Each row is a point. To make a cloud, some directions were put in groups of two or more. Within a group, all points are equally far from the middle, so they leave a hole (a ring in 2 directions, a hollow ball in 3). The other directions are filled evenly. Then the cloud was stretched, turned, moved and blurred a little. Count the holes, and give their numbers of directions, smallest first.

Cloud:
[[-13 -21]
 [-61 -10]
 [  6  31]
 [  4   6]
 [-66  -9]
 [ 35 -26]
 [ 14  12]
 [-18 -25]
 [ 11  48]
 [ 45  36]
 [ 29 -40]
 [ 41  -7]
 [-11   3]]
Holes: 0

Cloud:
[[-33   5  14]
 [-17 -10  32]
 [ -3  32  28]
 [ -2  32  57]
 [ 37  40  26]
 [ -3  22 -42]
 [ 35 -17  21]
 [ 33  -7  20]
 [-41 -16 -13]
 [-40  17  19]
 [ 41 -33   1]
 [ 28   4 -52]
 [ 11 -48 -41]
 [ 39  39 -31]
 [ 37  26  17]
 [-54   0 -32]
 [ 13 -38 -17]
 [ 20 -41 -37]
 [-42 -20  32]
 [-32  -4 -18]
 [ 43   4   9]
 [ 36 -46  18]]
Holes: 0

Cloud:
[[ 20   0 -34]
 [ 22 -15  26]
 [ 20  23  -8]
 [ 18 -35 -26]
 [ 10  55  -7]
 [ -1 -14 -37]
 [-37  58  10]
 [-68  20 -39]
 [ -1   8 -40]
 [ 12  28 -10]
 [-21   3 -31]
 [ -1  18 -41]
 [-67  46  -5]
 [ 23  40 -25]
 [ -2   0 -33]
 [ 22  22 -42]
 [-25   8  35]
 [-62  37  36]
 [ 18  -6  22]]
Holes: 0

Cloud (21 x 3):
[[ -1 -13   7]
 [-13  -9  32]
 [ 25 -19  11]
 [  7   9 -38]
 [-29 -12 -32]
 [  5  33  12]
 [-39   5  21]
 [-27 -40  59]
 [  4  40 -78]
 [ -5  18 -61]
 [ 35  24 -22]
 [  2  12 -37]
 [ 30 -27  -9]
 [  2 -12 -46]
 [-37 -30  50]
 [ 15 -11  15]
 [-14  -3 -39]
 [-28 -26  40]
 [-40 -42  15]
 [ 17  36 -52]
 [ -6 -41  40]]
Holes: 0

Cloud (29 x 4):
[[ -5 -36  14  34]
 [  4 -33 -15 -12]
 [-61  -1 -12  46]
 [-48 -21  20  16]
 [ 11   3 -33   4]
 [-44  34  -1 -23]
 [-34  12 -24 -20]
 [-37  23  34  57]
 [ -9  41 -15 -17]
 [ -2   8   3  49]
 [ 14 -50  -1 -10]
 [-44  25  39  53]
 [-20  18  66   2]
 [-30  37  25  53]
 [-35  20  49  42]
 [ 26  13   3 -11]
 [-21  31  52   6]
 [ -5  12  -1 -40]
 [  7  16  49  15]
 [-13  26  19  49]
 [ 12   7   8  35]
 [-45  12  49  43]
 [-43 -12 -15  -1]
 [-27   6  46  48]
 [-32   5 -21 -22]
 [-24  17  31  54]
 [  0   6   8 -45]
 [ -9   3  -3 -42]
 [-53  22  49   4]]
Holes: 1 (3)

Cloud:
[[  7  43  10  30]
 [-20  26 -20  60]
 [ 20  10 -23 -45]
 [ 37  41 -10 -18]
 [ 17  42 -20  -9]
 [ 45   5  41  40]
 [-39 -12 -15  60]
 [-14   3 -52 -25]
 [-35  11 -50  17]
 [ 31  30  53   4]
 [ 34 -13  -5  18]
 [ 26  -1  62 -11]
 [  8  44 -13   3]
 [-37 -22   5  51]
 [-10 -30   6  12]
 [ 10  10  50  62]
 [ 15 -12   7 -41]
 [  4 -23  46  16]
 [-20 -35  16  -4]
 [ 41  22  37 -29]
 [-43 -33 -17  -4]
 [ -9 -10  65  40]
 [ 34 -12  17  31]
 [-37 -36   3  13]
 [-64   4  -9  15]
 [ 21 -15  14 -24]]
Holes: 1 (3)

Cloud:
[[-30  17  48  14 -39 -39]
 [-26  -5  16   1  64 -36]
 [-11 -54  -3  15 -40  22]
 [  1  44  13 -28  34 -42]
 [-21  36  37  21   5   1]
 [-28 -41  27  -5 -43  -5]
 [-47  38  -3 -47  13   3]
 [-12   4  40 -36  -6  17]
 [  4  57 -41  -7  12  23]
 [ 34 -34   4  27  12 -19]
 [-10 -26 -32 -35 -43  35]
 [-45   2   4 -25  35 -50]
 [ 43  24  12  23 -15 -19]
 [  3 -56 -13  -3 -40  47]
 [ 15  32 -30 -47   3  40]
 [ 15 -51 -38 -12  21 -33]
 [ 33  43 -32  13  -4 -36]
 [-20 -67 -11 -13 -39  39]
 [-26 -59  27  21  -1 -54]
 [ 13  29 -17   5  40 -18]
 [-36  23  22   4  23 -74]
 [  1  16  59 -15 -24   9]
 [ -7  32 -10   6  41  -4]
 [ 26  -2  -9  28  -3  -8]
 [-48  12  45  -3 -31  14]
 [ 24 -46  -6  -5 -19 -34]
 [ 53 -14  29   3  -6 -20]
 [ 59  23  -7 -12 -32 -34]
 [-66  48  -8   7   9 -31]
 [-26  10 -48  11   3 -30]
 [  1 -40 -31 -20  -1  75]
 [ 12   5  49  25  21 -34]
 [  1 -18   2  26  36   9]
 [ 29 -37 -19  -2   0 -42]
 [-64  15 -11 -37  29   2]
 [-12  38 -17 -22  47  -4]
 [ -5  50 -34 -20  30  18]
 [-12 -36 -32 -41 -25  10]
 [ -3  -2 -45   9  -6  35]
 [-61   0 -11 -44   8   5]
 [-23  -8   3 -39  24  44]
 [  4   1 -39  13  17  20]
 [ 47  -3 -11   1 -11 -41]
 [-62  44  11  -1   6  13]
 [ -8  29  30  14  -6  26]
 [-41 -13  36  17 -37 -16]
 [-25  -3  33 -15  14 -65]
 [ 26 -56  27  15 -13  38]
 [-20 -46   1  20 -38   9]
 [-30 -32  49  15   1 -61]
 [-35  18 -60 -45 -25  19]
 [ 15 -20  32 -20 -12  45]
 [-67 -50  24  14 -15  18]
 [-49 -23 -48   1 -10  29]
 [-33  -9  39 -28 -26  -9]]
Holes: 2 (2, 3)
